Rows are points. The last column is the point's height on a tilted bowl or saddle (a function of degree 2), plus a little noise. Along how many of its main directions does it bend up, bend down or stay straight?
In the rows, zero is written as 128.

Points, 9 rows:
[[170  83 145]
 [123 134 102]
 [130 188 103]
 [116 116 110]
 [106 149  91]
 [ 86 116  86]
 [202 129  77]
 [131 154 100]
 [155 161 100]]
Directions: 1 up, 1 down, 0 straight

Points, 11 rows:
[[171 141 106]
 [ 61 107  91]
 [138 132 157]
 [155 125 136]
 [131 148 160]
 [144 151 140]
 [ 81 136 147]
 [140 207  48]
 [156 153 127]
 [136 163 138]
 [ 85 146 148]]
Directions: 0 up, 2 down, 0 straight

Points, 11 rows:
[[124 116 131]
 [151 102 118]
 [130 124 123]
 [ 67 116 117]
 [ 78 176  61]
 [ 78 142 106]
 [153 105 116]
 [159 159  57]
 [141 103 127]
 [ 94 153 100]
 [ 85  78 132]]
Directions: 0 up, 2 down, 0 straight

Points, 15 rows:
[[145 150  89 170]
 [165 104 160 119]
 [104 124 136 154]
 [139 184 174 158]
 [138 148  94 171]
 [128 142 147 150]
 [ 87 136  90 204]
 [ 64 147 145 161]
 [123 101  79 160]
 [ 83 114 130 156]
 [ 84 105 152 145]
 [132  88 117 129]
 [146  81 137 119]
 [191 195 144 117]
 [144 170 165 151]]
Directions: 1 up, 1 down, 1 straight

Points, 17 rows:
[[126 124 162 118]
 [102 144 113 141]
 [164 104 123 158]
 [128  64  84 209]
 [ 84 139 124 155]
 [167  98 139 153]
 [ 95 123  59 160]
 [115 184  77  94]
 [ 99 139 116 147]
 [167  74 104 185]
 [127 159 155 133]
 [111 134 116 142]
 [173 127  85 154]
 [ 96  64 141 163]
 [142 108 136 140]
 [147 110 124 146]
 [163 147 202 131]]
Directions: 2 up, 1 down, 0 straight

Points (17 x 4):
[[112 113 179 162]
 [135 126 109 125]
 [ 93 152 163 152]
 [164 152 109 125]
 [162 102 159 150]
 [135 132 173 149]
 [ 89 123 151 144]
 [138 110 124 131]
 [163 105 105 133]
 [164 145  97 126]
 [131  89 159 154]
 [ 77 192 238 242]
 [119 167  97 129]
 [164  82 127 148]
 [111 153 163 147]
 [ 96 156 127 135]
 [122 134 122 127]]
Directions: 2 up, 0 down, 1 straight

Points:
[[ 51 117 174  80 213]
 [112 118 102 127 125]
 [107 117 162 172 139]
 [190 187 165  66 169]
 [144 135 144 121 135]
 [157 131  94 122 130]
 [100 112 107 126 129]
 [106  63 105 195 147]
 [123  95 151 160 143]
 [151  96 158 108 168]
 [ 92 101  94 125 136]
 [151 105 163 129 162]
 [106 125 133 157 125]
 [121  84 157 147 150]
 [208 190  96 168 197]
 [160  98 139 120 159]
 [191 146 116 109 150]
 [129 117 121  99 133]
 [128 148 156 107 140]
 [164 141 178 100 176]
 [119 145 177 169 157]
 [125 110 114 160 130]]
Directions: 3 up, 0 down, 1 straight

Points:
[[ 40  77 125 115  77]
 [121 135 143 157 122]
 [134 171 114 172 165]
 [120  93 185  96 118]
 [ 65 175  80 137 197]
 [124  93 116 184 139]
 [ 60 152 116 112 137]
 [ 77 120  75 116 130]
 [136 156  71 150 206]
 [ 93 127 108 151 135]
 [119 122 154 118 118]
 [139 183 159 121 166]
 [198 119 155 147 158]
 [123 133 108 164 148]
 [138 107 122 146 133]
 [ 97 161 145  81 148]
 [117 111 112 134 127]
 [133 171 187 121 149]
 [ 51 131 147 158 130]
 [177 148 118 148 174]
 [112 125 155 158 113]
 [ 80 151 131 168 140]
 [ 96 150  87 137 165]
 [ 69 131 134 111 112]
 [158  91 161 110 138]
 [154 154 102 104 189]]
Directions: 3 up, 1 down, 0 straight

Points:
[[ 98 205  79 103 100]
 [137 150  98 129 124]
 [171 149 137 118 155]
 [ 91 135 114 140 122]
 [ 73 168  92 114 104]
 [113 108 138 157 138]
 [178  68  84 169 180]
 [152 143 156 111 152]
 [100 119 147 114 138]
 [173 140 167 242 240]
 [157  89 130 118 146]
 [151 148 137  96 145]
 [134 105 161 151 147]
 [128  65 143 160 154]
 [131 128 124  82 138]
 [129 122 100 174 140]
 [109 127  87  89 123]
 [ 85 122 170 122 155]
 [142 176 136 148 151]
 [153 137 138 131 142]
 [133 134  95  63 139]]
Directions: 3 up, 0 down, 1 straight

Points (44 x 7):
[[169 117 172 124 212  81 228]
 [197 105 141 126 106 167  87]
 [126 143 142 112 206 144 172]
 [123 125  81 103 146 118 129]
 [149 132 186  74 110 100 128]
 [ 90  80  63  80 165 119 171]
 [100 157  97 157 146 155 114]
 [104 130 122 147  94 159  99]
 [109 125 143 126 101 121 114]
 [ 43 123 133 152  93 128 158]
 [153 117  62  62 134  88 167]
 [139 133 165 100 100 130  97]
 [154 126 111 150 123 165  91]
 [150  97 232 110 119 141 105]
 [169 151 119  94 157 155 121]
 [120 130 109  86  74  79 163]
 [162 166 123  91 140 150 105]
 [180 164 106  87 131  92 146]
 [156  91 110 103 115 133 108]
 [101  71 142 151 104 125 133]
 [147 105 164 157 153  90 145]
 [115 151 135 111 114 138  92]
 [192 118 160 128  84 177  84]
 [155 149 148 190  94 138 104]
 [131  97 174 113 170 156 139]
 [103 124 120 116 134 181  93]
 [141 139 133 119 157 154 113]
 [101 106 147  96 161  87 180]
 [111 162 117 107 117 162  78]
 [158 112  87 156  91 152  91]
 [151 119 153 118 118 109 121]
 [147 128 129 234  67 146 124]
 [156 153 152 140  82 154  88]
 [ 91 125 115 198 134 145 137]
 [192 170 125 128  99 103 126]
 [136 125  93 170 137 107 122]
 [130  85 139  58  62 137 123]
 [146 119  86 177 136 106 116]
 [144 152 129 144 134 143 102]
 [ 73 148  64 135 113 161 113]
 [ 90 113 173 146 101 137 114]
 [ 80 134  82 146 185  76 193]
 [116 127 168 143 131  74 150]
 [127 159 173  89 145 140  98]]
Directions: 3 up, 1 down, 2 straight

Points, 41 rows:
[[134 169 109 146 147 132 131]
 [144 110  57  70 120 110  95]
 [134  90 139 123 148 125 102]
 [165 140 168 128 137 154 118]
 [109 104 117 113 169 165 114]
 [120 146 114 148 144  84 113]
 [140  59 114 149  93 104  56]
 [ 94 104 151 139 147 126 108]
 [155 117 157 122 187 121 109]
 [149 119 171 100 105 143 100]
 [118  51 142 154 165 123  79]
 [ 95 132  77 110 139 175 123]
 [ 90 131 159  96 202 115  99]
 [188 147  99 117 148 137 119]
 [135 122 168 109 167 106 106]
 [142 179 127 129 139 103 122]
 [138 167 153  95 167 152 117]
 [153 118 102 158 100 179 126]
 [140  95 194 209 118 172 105]
 [129 136 190 153 154 135 121]
 [161 138  98 162 149  81 106]
 [162 146 157  76 155 176 104]
 [ 93  68  88 130 140 121  80]
 [ 38 133 121 121 169 139  92]
 [121 102 111  83 114 101  83]
 [107 108 129 174 133 100  94]
 [ 87 176 157 136  98 106  93]
 [ 76 121 135  97 125  96  85]
 [128  84 146 105 154 102  85]
 [136 123 207 111 108 114  84]
 [ 60 145 116  72 124  95  76]
 [132 152  69 112 104 182 138]
 [128  81 154 126 221 168  93]
 [121 142 169 149  76 132  96]
 [191  86  71  89 133 128  82]
 [104 148 128 112  97 186 127]
 [141  89 130  92 175 145  94]
 [176 163 119 175 160 165 122]
 [148  94 138 149 139 123 104]
 [161 149 150  91 118 119 102]
 [106  81 184  74 140 107  62]]
Directions: 0 up, 4 down, 2 straight

Points:
[[171 136 142  88 155 198 175]
 [217 165  85 110 144 141  56]
 [120 135 141 103 112 108 135]
 [155 141 152 171 151 146 141]
 [122 115 117 163 121 151 134]
 [157 103 103 135 158 177 131]
 [130 170  73 139  98  84  79]
 [175  90 162  94 147 100 127]
 [100  85  94  99 105 103 115]
 [148 128 129 151 147  96 116]
 [ 93 125  94  91 155 127 146]
 [143 100 153 195 129  79  97]
 [ 94 109 179 155 140 178 173]
 [ 42 123 120 136  78  93 139]
 [100 105  97 165 117 100 113]
 [141 141 107 129  98 141 117]
 [ 82  99 106 125 181 124 141]
 [148 142 157 144 155 103 138]
 [123 138 162 130 117 165 165]
 [110 139  62 112 149  79 122]
 [138 101  86  99 136 105  97]
 [165 184 125 200 161 107  90]
 [139 156 100 106 167 194 167]
 [123  72  90 116 152 149 110]
 [ 97 114  70  92  76  71 113]
 [119 193  89  99 102 118 114]
 [ 90 137 116  86 108 156 168]
 [ 85 121 122  84 148 164 167]
 [200 130 164 168  93 139 103]
 [184  62  47  66 118 149  16]
 [111 131 153 145 143 108 140]
 [124 122 150 135  96 147 141]
 [ 97 135  66 139 174 181 179]
 [151 135 110 120 161 112 116]
 [106 129 149 123 165 186 181]
 [149  72 165  99 127 137 126]
 [150 152 164 123 139  96 139]
 [145 145  89 137 157 128 114]
 [ 76 131 124 119 106  65 137]
 [155 114 133 106 128  56 116]
 [ 94  99 111 135 126 117 132]
 [113 160 140  78 180 159 157]
 [ 95 152  86  72  74  97 131]
 [193 162 130 145  91 137  82]
 [101 144 108 146 185 164 167]
 [ 99 144 161  91 106 118 149]
 [130 113 103 101 149 112 119]]
Directions: 2 up, 3 down, 1 straight
